Each row is a point. Each table stands for the endless flat space through its points: a line for two points, a plane for three, and so on. The two share one point or none. Which?
In the rows, 128 means zero.

First (2 x 3)
[[168 174 135]
 [152 166 127]]
Second (2 x 3)
[[149 173 118]
 [133 141 114]]
They share: no point

First (5 x 6)
[[143 108 131 133 144 120]
 [166  79 121 117 171 101]
 [118 110 106 147 170 135]
 [158 140 148 129  70 161]
 [159 126 133 125 104 162]]
Second (2 x 6)
[[140 119 126 124 134 143]
 [150 109 124 140 138 137]]
They share: [145 114 125 132 136 140]

First (6 x 11)
[[ 78 141 141  99 109  87 160 145 141 133 115]
 [ 92 123 120 128  75 142 148 133  98 158  85]
 [ 80 130 133 111 122  88 153 145 134 135 107]
 [121 130 137  63  84  95 127 159 153 126 132]
 [102 147 106 121  72 105 137 129 131 138 101]
 [113  99  68 150 161  87  88 153 141 127  86]]
Second (3 x 11)
[[117 113 139 111 106 115 127 169 138 115 103]
 [112  97 129 115 113 123 135 155 116 118 113]
 [108  94 123 116 115 124 138 148 109 122 116]]
They share: [ 99 124 117 110 106 106 132 148 133 137 104]

First (6 x 14)
[[ 98 126  66 174 132  97 139 171 107 134 109 199  97 125]
 [ 86 121 127 174 108 136  95 141 109 157  93 149 130 112]
 [130 121  77 178 108 139 142 181 120 110 165 157 110 170]
 [117 127 100 182 125 144 154 157 121 107 139 140 120 134]
 [142 147  85 168 104 134 157 163 109 101 169 155  98 148]
 [146 167  95 144 120 139 174 129 108  96 155 129 106 102]]
Second (4 x 14)
[[109 150  87 130 117 103 104 164 122 149 126 136 133 112]
 [100 150 109 118 108 100  81 154 106 105 148 123 107 123]
 [ 98 154  96 130 116 104 100 159 122 143 125 135 125 107]
 [131 131  81 146 111 125 119 161 113 143 135 144 132 133]]
They share: [118 132  94 154 108 136 120 151 112 135 133 147 119 129]

First (4 x 20)
[[169 140 156 147 138 128 133 124 127 101 162 127 135 117 138 135 149 141
  103 153]
 [152 120 144 142 136 117 120 138 132 102 158 133 140 133 147 125 139 132
  106 159]
 [125  93 117 151 136  96  99 156 126 123 161 139 137 133 141 116 127 129
  127 165]
 [150 127 121 158 132 123 108 130 123 124 165 127 132 101 114 140 143 146
  124 141]]
Second (5 x 20)
[[109 144 140 115 156 171  84 145 155 145 144 147 143 144 111 171 150 138
  119 124]
 [166 143 105 152  99 159 115 125 164  88 177  94 173 102 145 146 136 130
  115 102]
 [126 139 123 116 139 165  71 159 120  98 127 112 127 152 101 130 116 110
   83 148]
 [152 126 123 117 126 142  84 127 135  91 126 140 135 142 108 138 139 134
   80 140]
 [146 142 106 120 122 162  83 152 118  86 145 108 140 139 111 126 119 112
   83 140]]
They share: [156 133 118 131 117 149  98 124 151  95 148 126 152 125 124 146 142 136
  98 122]

First (3 x 24)
[[111 148 128 125 135 101 106 129 158 124  98  69  85 145 125 155  89 107
  125 110 132 145 136  93]
 [114 151 124 128 127  99 104 129 165 130  99  60  81 150 132 162  81 108
  130 109 140 140 136  91]
 [101 148 141 123 147 110 112 135 146 121  95  80  86 129 118 139 101 112
  107 104 115 150 133  89]]
Second (4 x 24)
[[121 124 146  97 164 128 104 110 121 121  74 104 117 140  79 132 144 136
  123  97  97 183 137 113]
 [119 142 129 109 141 105 100 120 145 109  96  91 114 132  91 158 103  96
  132 116  95 147 126 126]
 [ 73 130 140 121 176  86 128 116 145  85 116 104  69 140 127 126 108 100
   93 145 145 165 149  71]
 [ 63 128 122 113 170  86 116 118 137  91 118  94  61 138 141 130  94  90
   97 139 133 147 155  83]]
They share: no point

First (5 x 24)
[[144 102 108 164 161 187 137 160  78 125 171  64 115 118 135 125 166 165
  147  85 159 162 185  74]
 [152 140  98 120 131 137 163 102 118  69 145 176 145 166 151 177 108 127
  139 125  81 142 117 150]
 [141 109  91 137 129 163 131 137  90  79 178 109 142 155 149 129 141 141
  145 112 135 160 160 105]
 [164 120 103 158 161 168 153 132  94 116 161  98 123 123 131 139 146 164
  151  94 138 143 164 104]
 [123  93 113 164 162 200 124 173  88 110 192  58 131 138 135 132 157 160
  146  75 164 171 202  61]]
Second (5 x 24)
[[160 116 111 125 141 177 128 108  94  83 156 126 126 150 147 165 127 143
  168 120 111 153 159 108]
 [ 88 158  76 157 124 157 142 143 115 119 129 115 145 148 137 166 131 157
  155  88  85 154 173 106]
 [152 111 124 127 105 168 176 133  92 105 177 136  99 154 160 147 156 123
  108 115 119 155 172 133]
 [120 161  38 147 171 154 136 151 132  89 103 108 179 136  88 137 130 135
  158  67 101 145 136 103]
 [112 141  89 157 140 158 136 138 107 105 142 111 134 144 140 162 136 163
  153  95  99 150 162 103]]
They share: no point

First (2 x 24)
[[101 114 156 141 122  94 128 125 161 160 143 167 155 151 128 160 105 138
  109 119 138 147 111 142]
 [117 114 152 129 112  98 130 137 161 164 129 155 155 147 138 162 121 126
   95 127 136 163 107 142]]
Second (7 x 24)
[[119 100 187 173 127  99 118 154 156 153 103 166 190  97 137 173 119 112
   93 169 154 148 148 180]
 [102 126 125 138 107 102 114 147 138 166 125 148 158 150 118 148 132 154
   96 128 125 160 116 138]
 [118 138 130 139 101  70 128 115 159 147 142 174 158 151 130 170 108 142
  106 103 132 177 107 151]
 [117  75 184 147 148 116 123 151 148 171 123 148 156 137 133 147 127 125
   93 153 133 130 111 144]
 [103 135 171 148 109  99 131 148 169 156 110 166 195 108 140 171 111 120
   96 154 161 166 152 167]
 [123 111 158 117 129  75 127  96 164 147 177 186 119 181 130 161 103 146
  126  85 128 175  49 116]
 [141  93 142 141 166 101 108 157  94 162 123 136 156 152 109 102 163 185
   84 144  91 160  90 129]]
They share: [109 114 154 135 117  96 129 131 161 162 136 161 155 149 133 161 113 132
 102 123 137 155 109 142]

First (4 x 24)
[[ 94 124 157 117 176  92  90  98 185 177 182 116 156  71 104  96 109  66
  109 102 154 136 106 123]
 [142  92 107  63 180 108 113 108 136 140 155 124 108 110  98 131  95  95
  110 129  94 137 147  98]
 [128 104 111  81 164 122 127  94 152 150 147 134 120 112  94 115  89 101
  104 137 108 153 137 104]
 [137 103  95  90 151 142 134  90 138 133 132 135 123 133 106 110  88 123
   97 134  84 167 144 108]]
Second (3 x 24)
[[ 88 127 125 125 138 138 102 106 142 167 155 103 127 109  89  79  94  94
  108 125  90 180 158 109]
 [113 117 122 117 153 129 104  97 149 150 152 116 136 110 111  96 101 103
  105 114  99 161 136 119]
 [ 83 122 116 111 143 131 113 119 133 161 166  97 149 117  80  70  90  86
   89 112  87 188 167  94]]
They share: [122 112 119 111 160 124 107  96 150 142 153 120 144 112 118 101 103 105
 100 107 102 155 129 120]
